Each row of a before or after table is a point. One or more steps were done to the points. Then noise was added and the rows were shuffled. The steps act on how far a point lies along the listed directions, d1 being the first. Name the steps. A step turns or swaps two directions, mirrors them in a line or flattens them onto one, adds a multiple of one to another, or multiplies one. Angles are multiples of 10 degrees, from the lower direction toward the higher: turns from -170 to 170, lines from 10 to 170 but not 90. Use the fewest steps. Two steps may share a direction if one is a turn and the other turns, adds or multiplies; they go together, in the order done. Otherwise the lowest direction goes first.
(in the rows, 128 means zero)

Directions:
(1): [137 179]
(2): [ 77 137]
Before (12 x 2):
[[ 94 183]
 [102  58]
 [150 111]
 [112 113]
 [ 88 181]
 [ 82 156]
 [145 160]
 [ 72 124]
 [118 136]
 [177 152]
 [ 90  74]
 [122 174]]
After (12 x 2):
[[192 162]
 [110  76]
 [149 109]
 [ 66 156]
 [ 71 158]
 [137 147]
 [116 137]
 [ 99 106]
 [ 83 123]
 [123 185]
 [ 94 168]
 [175 174]]
Steps: mirror d1 and d2 in the line at 60 degrees

Directions:
(1): [ 79  84 102 150 162 167]
(2): [165 147 147 115 142 203]
(3): [126  74 188  89 134 120]
(4): [ 77 164 181 157 108 140]
(5): [127 158 143 128 207 102]
(6): [ 87 155 106  56 123 136]
Before:
[[153 130 115  93  84 103]
 [ 78 115 132 114  77  78]
 [101 116  80 118 113  89]
 [104 134 112  79 127  40]
 [ 89 116 153 111 106  95]
 [ 86 172 139 137  87  59]
 [167 104 132 143 102  74]
 [ 99 101 124 115 189 244]]
After (8 x 6):
[[123 126 110  92  82 106]
 [162  81 124  81  85 153]
 [163 119  91  49 130  86]
 [180  86  94  71  87 151]
 [189 154  89  69 161 145]
 [150 118  77 108 143  96]
 [139  82  98 115 108 112]
 [ 78 129 192 184 113 152]]
Steps: flatten d1 and d6 onto the line at 130 degrees; swap d2 and d4; add -1.5 times d3 to d5

Directions:
(1): [121 120  75 115 192 175 109 175 111  81 105]
(2): [ 98 136  67 135 128 110 212  96 154 118  97]
Before:
[[100 137 104 111 105  86 180  84 127 161  99]
 [ 72 119  47 109 164 138 198 128 142 110  81]
 [137 122 102 110 185 175 108 184 143  80 135]
 [127 136 161 132  75  84 184  75 150 128 123]
 [174 122 248 103  57  77  66 105 158 189 168]
 [123 131 155 116 128 141 116 122 151 132 142]
 [130 121  88  91 162 172  75 183 103 101 105]
 [127 141 159 129  60 114 120 102 141 160 156]
 [136 134 157 128 148 164  47 163 122 116 132]
 [122  99  55 135 205 185 133 191 115  77  94]]
After:
[[115 134 139 120 124 131 142 109 158 131 132]
 [136 136 177 117  39  42 183  52 198 188 131]
 [126 140 157 126  60 112 126 100 145 158 155]
 [138 124 175  96 123 126  63 139  86 163 136]
 [105 130  42 100 152 146 153 147 130 102  82]
 [120 127  70 114 178 159 163 158 163  76 115]
 [120 104 132  93 183 181  56 196  93 113 125]
 [121 100  52 135 202 184 137 191 117  77  91]
 [157 126 215 125  88 114  94 118 118 130 150]
 [ 92 149  78 141 130 124 178 103 166 113  93]]
Steps: mirror d1 and d2 in the line at 10 degrees

Directions:
(1): [162 124 141  81 161 110 121  65 183 136  98 202 179 162 112 112 144 165]
(2): [ 68 110  92 147 105 199 130  77 133  91  60 149 118 125 118 126 171  83]
(3): [116 103 163 117  84 185  90 168 177 210 108 126 171  86 140 153 119 135]
(4): [ 83 173 149 178 165  75  66 143 144 119  98 117 159 140 195 142 173 122]
(5): [ 85  75 115 130  78  53 100 117  94 141 152 141 188 137  74 127 123  85]
Before:
[[ 61 140  94 161 146  80 106  97 118  89 101 116 138 142 151 119 164 104]
 [ 39  67  97 148  86  91  39  99 107 142 104 147 192 129  85 114 159  65]
 [124 149 151 161 138  49 106 131 128 125 143 129 137 148 137 114 116 135]
 [137 136 132 132 178 134 133  87 159  83  96 168 111 146 143 123 192 159]
 [ 98 172 152 202 161 122  94 161 122 113 109  74 115 112 199 134 166 110]
 [ 93 144 145 192 104  17  53 189  97 166 184  88 172 131 129 125 122 125]
 [118 134 109 122 103 159 187  84  91  43 112 126  74 139  99 128 138  92]
 [133 100 101 118  74 108 144 115  83 137 153 129 162 129  45 119 106 118]
 [165 140 108 115 172  78 133  60 127  57  77 171 118 174 120 102 177 162]
 [ 51 108 102 186 117  27  86 113  78  90 109 133 173 166 112 136 176  59]
 [184 127 160 127 111 171 150 208 131 168 181  79 105  87 142 144  67 157]
 [168 147 114 111 154 135 158  97 132 108 118 175 118 146 108 118 116 157]
 [126 102  82 131  91  84 149 160  67 119 173  90  92 116  89 136 108 102]]
After:
[[109 122 124 119  79 191 169 113 111  83 104 121  93 114 107 144 132  94]
 [ 53 135 108 162 130  99  96 116 133 116  96 114 150 126 153 128 159 107]
 [119 146 157 159 125  63  99 141 137 142 143 123 140 138 139 119 115 136]
 [ 99 146 140 193 112   6  55 180  93 154 187  87 167 140 128 121 121 124]
 [131 128 141 131 159 156 120 103 172 111  91 163 123 124 149 134 188 156]
 [148 122 136 110 133 126 102 100 159 121  63 159 144 139 133 124 168 160]
 [191 142 143 130 135 139 170 183 111 128 188  88  90 110 133 127  74 159]
 [ 44 101 116 182 102  50  72 131  95 119 103 125 186 147 118 144 171  60]
 [121  96  88 129  81  95 143 171  76 133 168  85  96 105  93 142 108 102]
 [132  98 102 121  72 110 144 117  89 143 148 129 166 125  48 119 105 121]
 [ 41  69  90 147  95  82  44  92 100 128 105 147 188 136  81 112 164  65]
 [162 136 126 111 135 155 145 113 145 135 112 172 131 129 115 125 112 158]
 [ 99 174 147 203 162 116  96 157 117 106 112  75 112 113 197 130 162 107]]
Steps: flatten d1 and d3 onto the line at 10 degrees

Directions:
(1): [114  90 125 162 141 163 166  56  30 120 153 117 131 124 135 143  67 146
 164 132  87  92  98 100  79 180  82 118 115  90  66 137 131 171 102  93
 195 116 129  53 129 113 170  97 122 166 153  89]
(2): [211 144 128 176 124 172 180 130 148 119  90 145 112 124  75 189 131 102
  95  76 152  86 139 148  85  73 151 129 123 165 198 150 105 147 102 147
 177 149 159  51 104 212 134 152 147 172 125 136]
(3): [103  92 122 180 159 202 121 117 115  83 150  52 149 125 114  75 123  93
 163 113 127 154 158  44  75  98 113 149 171 165 180  89 157 113 146 130
 135 117 169 177 183 153 132 202 135  84 123  87]
(4): [111  68 141 121 102 100 189 167 135 108 158 181 132 164 136 151  97 178
 143 140 177 118  57 106 166 149 115 105 151 187 156 136 135 171 125  61
  97 199 221 141 146 134 125 167  53 128 136 135]
Before:
[[132 106 127 142 141 153 162 127 107 120 132 141 123 119 103 155 104 138
  138 116 125 103 113 102 117 140 120 113 128 150 148 135 115 160 115 102
  149 159 156  91 122 137 140 156 106 150 123 127]
 [142 143 122 122 119 116 127 106  98 154 132 134 114 122 127 137 139 137
  105 120 123 118 108 143 107 148 133 137 140 102  97 135 116 144  95 145
  160 123 108  92 110 126 137  81 141 143 133 155]
 [115  67 140 122 105 112 196 146 117 107 145 183 140 150 131 156  80 183
  144 132 166  97  60  98 143 146 125  90 138 163 144 141 132 169 113  42
  122 194 211 109 127 145 135 152  56 139 148 147]
 [161 116 129 117 105  95 187 176 166 127 133 187  88 156 108 201 135 162
  103 136 185  97  76 152 178 124 127 120 136 166 163 170 109 171 108  78
  106 199 207 123 103 176 114 143  70 143 142 162]
 [151  66 127 215 148 204 176 114 108  74 149  96 142 135  78 116  90 125
  156  88 139 125 125  50  71  90 106 119 153 202 232 122 151 161 115 100
  172 153 216 125 176 188 135 193 117 128 125  94]
 [147 117 126 191 160 184 127 119 114 105 122  89 126 125  95 115 130 102
  139 103 131 138 161  96  69  97 121 132 140 132 166 118 116 122 122 147
  163 107 137 110 166 159 142 152 158 111 116 111]
 [124 131 116 185 152 176 112  98  98 125 157  70 145 137 106 119 123 104
  148 138  96 110 136 110  76 136 108 129 147 105 117 109 146 113 141 143
  173  89 107  99 128 116 144 142 165 131 132 109]
 [160 127 127 124 114 133 150 130 133 148 132 152 118 129 110 146 127 126
  113 125 116 131 124 137 117 137 127 121 124 120 111 140 113 149 119 118
  134 129 126 113 113 153 136 117 120 141 132 129]
 [153 116 130 125 113 100 162 137 125 120 138 164 131 145 134 158 117 151
  117 148 150 102 101 124 137 141 128 103 141 139 142 151 111 158 123  96
  116 170 178 110 110 116 137 138  95 138 126 138]
 [171 106 120 165 127 169 175 128  99 118 127 161 115 143 103 165 102 125
  127  82 138  83 102 121  93 114 102 134 144 137 145 146 117 159 107 110
  174 154 173  75 118 175 135 142 106 169 131 133]
 [107  69 135 163 114 132 168 134 118  74 143 133 139 159 145 112  93 126
  164 113 142 126  83  77 137 126  96 112 167 168 153 106 128 170 130  89
  127 160 209 151 151 152 135 175  87 111 141 105]]
After (11 x 48):
[[142  80 139 148 114 117 163 193 188  94 143 159 135 157  98 124 126 158
  128 113 186 148  98  96 164  88 136 106 155 230 250 132 145 149 133  90
   89 192 229 187 164 168  98 193  79 108 113 144]
 [135 107 131 170 147 156 127 160 150 100 130 109 129 140 102 106 141 119
  136 113 163 154 146  94 106  91 129 129 155 166 191 113 120 119 135 132
  117 136 168 157 177 156 124 178 131  89 110 127]
 [134 159 121 111 123 109  92 130 133 153 127 115 120 119 128 107 167 121
   98 122 129 145 135 141 119 126 150 147 150 110 119 119 123 112 113 167
  130 113  98 143 122 123 119  98 151 112 121 162]
 [125 119 140  71  88  53 155 177 165 143 120 215 127 144 142 164 122 184
  109 144 168 109  73 162 195 141 156  89 116 138 125 153 118 142 121  71
   86 182 158 125  96 123 113 113  72 138 138 187]
 [160 145 129 105 109  79 139 144 144 139 124 172 126 139 137 158 136 146
  101 152 147 108 114 154 154 136 141 105 128 122 130 157 103 142 125 116
  107 157 146 115  94 105 128 115 108 139 121 155]
 [128 134 131 101 129 108 126 172 164 136 120 155 120 121 114 142 143 138
  118 128 143 130 125 130 167 126 146 116 129 156 162 132 113 131 134 120
   95 163 138 145 117 124 112 154 106 126 110 156]
 [112  87 140 123  92  78 163 163 150  99 130 178 130 166 156 131 109 147
  141 128 157 126  67 122 185 135 111 102 152 163 142 120 116 169 130  86
   98 175 197 155 129 139 121 149  75 119 139 135]
 [160 144 124 106 110 109 119 196 186 137 112 176 114 147 118 138 159 122
   97  99 167 127 124 156 161  89 142 140 151 151 170 136 118 113 138 140
   94 157 149 164 115 156  92 149 106 124 109 174]
 [179 152 125 104 105  83 172 157 159 153 113 196  77 142 109 217 144 155
   86 136 163  85  89 193 176 132 133 120 107 124 127 184  92 165  98 102
  126 174 154  87  73 166 119  95  97 167 143 171]
 [104 128 121 158 141 146  93 153 154 121 163  77 150 151 114  95 153 110
  142 148 130 143 136 102 120 118 125 131 171 144 157  94 155  92 164 142
  111 112 132 176 145 111 116 178 141  90 119 127]
 [158 142 126 115 114 123 128 143 155 153 125 145 120 127 112 133 145 117
  105 128 118 147 140 143 128 125 138 127 127 120 119 133 114 130 129 133
  117 122 112 139 114 150 125 120 129 126 125 136]]
Steps: mirror d1 and d2 in the line at 110 degrees; turn d3 and d4 by 40 degrees

Directions:
(1): [ 95 139 150  95 164 141  78  70 142 124 144 133  75 189 109 184 176 149
 161  98  69 111 149 144 106  73 119 169 115 129 136 157 101 173 116 125
 192  71  92 142 204 129 131 118 168  84  99  68 140 167 112  93  88 161
 141  82 153 202 137 102 117 161  97  40]
(2): [135 167 172 166 142 107 128 138 177 144 115 175  75 117 131 113 141 152
 118 136  55 106  99  74 132  76 141  80 160  56  72 165 144 143 145 185
 102 151 207 173 179  60  84 152 158 174  86 163 162  79 110 103 113  98
 103 127 176  84 194 132 127  92 155 105]
(3): [151 182 116 144 159  70  69 104 114 186 173 142 123 127 110 159 150  87
  97 161 113 132  84 140 145 126 142  81 178 170 107  91 173 114 139 151
  53 161 167  73 134  96 186 109 145 143 124  94  65 244  65  94 152 127
 148 113 103 164 106  70 138 149 162 143]
(4): [151 217 114 156 141 130 128 127 125  55  77  51 178 153 154 122 153 160
  70 144 125 119 107  24 137 189  86 100 136 128  44  99  95 133 128 121
 158 124  99 157 202 127 144 114 201 119 197 112 128 127 152 158 167 155
 136 101  90 129 120 129 168 149 132 121]
(5): [112 179 200 176 114 103 179  88  81  71 145 138 150 128 165 138 150 140
 104 116 120 137  59  84  92 122 194 144  59 106 197 138  98 115 164 155
 120 171 112  96 106 185 138  69 142 116 150 106 162 173  90  95  76 132
 118 116 228  99 105 157 100 131 122 181]
Before (11 x 64):
[[126 199 137 131 140 149 119  80  99  47 115  71 162 176 151 154 163 145
   90 118 135 131 102  59 110 138 108 145  87 150 128 107  77 139 134 119
  178 122  54 130 175 171 163  80 198  93 170  62 135 177 122 112 118 163
  152  99 136 168  86 113 141 171  90 121]
 [133 172 136 146 161 111  84 127 142 157 127 150  85 126  95 138 150 125
  125 147  95 124 120 113 137 112 119  86 192 132  76 129 161 124 134 158
  104 144 159 132 177  67 128 120 149 167 115 117  96 147 115 129 136 130
  122 138 125 145 150  98 123 115 152 113]
 [129  95 116 112 126 114 112 119 122 164 150 142 108 119 110 143 130 108
  130 143 132 121 130 162 150 109 134 132 147 150 126 117 150 114 121 119
  119 117 160  99  90 124 148 137 100 137 120 145 104 168 115 110 122 115
  132 152  89 143 133 104 120 143 120 135]
 [152 181 117 162 114 103 120 137 131 134 111 124 139 114 136 108 141 134
   79 160 125 103  96  96 139 151 112  76 176 115  79  98 142 121 137 125
  102 140 166 128 149 103 161 116 152 148 148 128 124 146 120 131 147 130
  128 111  97 107 150 134 175 132 157 154]
 [134 117 127 125 120 119 103 134 117 146 125 145 101 119 101 122 130  96
  117 138 123 133 124 125 125 126 128 100 156 128 115 115 167 132 128 148
  110 140 160 116 103 113 130 136  95 130 104 142 103 118 132 117 151 103
  125 119 103 123 136 117 120 135 154 134]
 [120  79 118  94 128 148 165 146 115 136 128 119 111 119 124 111 123 135
  150 113 135 130 170 126 125 127 108 156 115 121 144 137 122 129 103  88
  177 113 105 153 101 141 124 152 100 119 126 146 135  91 154 149 143 137
  129 155 103 131 146 150 132  98 115 119]
 [102  80 108  88 107 173 147 138  96 126 125 110 170 141 125 123 119 103
  165 115 173 149 169 184 126 163 120 190  97 172 191 115  98 122  98  95
  167  95  55 108 101 188 143 120  78  89 162 128 121 146 138 174 117 150
  117 151 113 147  85 151 101 141  98 146]
 [130  72 105 106 114 141 151 137 118 153 124 146 131 121 123 108 109 130
  148 126 165 120 141 162 105 134 137 129 123 128 157 141 132  98 112 115
  101 144 143 111  85 138 116 126  84 140 118 160 126 120 140 160 116 124
  113 167 115  96 133 139 133 108 131 159]
 [ 98 201 167 149 156 154 126  78  94  36 122  85 162 187 144 152 172 169
  114 111 100 120  80  68  96 154 129 174  73 129 156 142  72 128 123 138
  200  91  56 131 178 198 150  57 182  80 182  52 170 188 116 111 100 184
  146  82 188 169 103 138 128 176  93 115]
 [145 188 159 165 140  92 132 115 112 119 124 158 134 132 141 147 162 146
  102 137  92 135  88  82 113 124 144 106 145 115 128 117 119 118 157 153
  117 153 133 132 159 122 144  99 153 150 142 117 131 168 103 110 118 111
  123 112 143 112 141 122 138 133 162 143]
 [126 214 146 148 156  96  87  92 128 111 126  91 122 162 127 171 166 142
   93 117 105 134  90  76 111 125 129 114 144 123 107 106 118 145 152 155
  136 140 135 116 195 106 145  98 189 125 153 106 104 186 102 103 139 143
  137  94 140 150 148 111 140 172 147 110]]
After, 11 rows:
[[123 102 124 109 133 117 104 104 119 157 150 135 104 136 112 159 142 113
  132 137 122 117 134 158 144 103 131 139 137 151 131 119 140 123 119 115
  137 106 146 101 109 130 154 130 113 124 122 129 107 181 115 104 114 127
  136 142  93 160 130  98 119 154 111 120]
 [144 218 134 165 143  90 109 119 123 111 114  84 146 135 135 145 146 137
   75 134 128 139  78  58 124 155 126  90 153 116  89  92 132 125 158 159
  108 164 151 118 170 103 143 105 178 145 173 135  95 166 114 120 164 131
  131 113 124 117 149 121 150 155 162 148]
 [124 181 151 155 142 107 118 103  82 111 142 128 138 126 118 147 151 122
  110 137 140 143  93 113 114 145 153 121 133 165 147 112 137 102 147 139
  108 161 103  85 128 142 160  70 136 136 159  87  92 200 104 127 118 148
  130 136 149 145  98 113 109 135 135 169]
 [115  79  87  76 133 177 104 168 168 173 101 134 111 140  99 110 118 117
  175 126 116 125 200 170 152 125  76 146 173 135  93 136 130 146  82 115
  165  71 120 167 173  96 107 179  98 125 115 164 124  80 153 178 140 133
  109 153  76 145 150 128 124 120 120  80]
 [115  82 120  95 130 149 163 137 112 131 127 117 110 128 124 117 127 138
  153 107 129 130 170 123 120 127 109 164 108 123 148 135 118 132 101  82
  183 110  97 149 106 146 127 146 104 112 126 137 135  98 152 144 137 142
  130 148 107 141 140 148 130 102 110 115]
 [153 180 155 169 137  91 136 126 118 127 121 161 137 121 138 137 150 142
  101 145  97 135  88  85 117 126 144  98 151 111 125 115 127 112 157 155
  102 164 145 134 146 116 138 105 144 160 139 133 130 156 105 113 124 101
  119 122 137 100 145 122 137 124 170 152]
 [118  61 111  91 129 145 131 120 128 166 132 160 105 137 113 125 125 135
  166 114 141 113 153 182  98 104 134 145 125 124 165 159 133 115 104 116
  122 124 137 115 110 133 116 127  92 129  97 144 128 129 132 145  99 131
  115 155 126 120 143 126 125 116 122 126]
 [143 152 125 163  96 100 143 136 102 138 131 139 151 100 141 105 126 117
   87 155 153 117  86 126 131 156 141  94 148 128 140  95 146 102 142 120
   86 155 157  94  92 136 168 101 118 144 147 126 123 163 112 125 132 124
  128 125 118  97 125 144 157 130 151 192]
 [123 116 139 119 117 119 110 112  98 133 136 139 109 131 105 138 139  94
  122 126 132 137 119 137 109 127 142 125 127 139 156 116 152 131 130 139
  124 136 130  96  89 147 145 111  93 110 112 119 104 150 123 108 134 117
  128 112 124 137 115 120 106 150 140 141]
 [148 210 123 168 163 151 109 163 176  89  68  97 139 143 128  88 140 174
   92 157  73  97 101  20 151 160  72  76 178  81   6 140 125 125 114 165
  149 105 164 206 220  76 101 139 191 159 157 140 160  73 155 151 175 139
  126 115 111 108 180 129 173 122 147  96]
 [168 193  99 148 139 146 113 157 163  97  78  88 147 132 140 100 126 145
   74 155 124 119 120  30 156 145  71  68 168 113  20 105 126 132 126 142
  125 143 147 183 191  77 126 147 191 163 148 141 127  81 152 143 176 125
  134 135  75 108 145 110 173 122 135 117]]
Steps: turn d1 and d4 by 50 degrees; swap d2 and d5
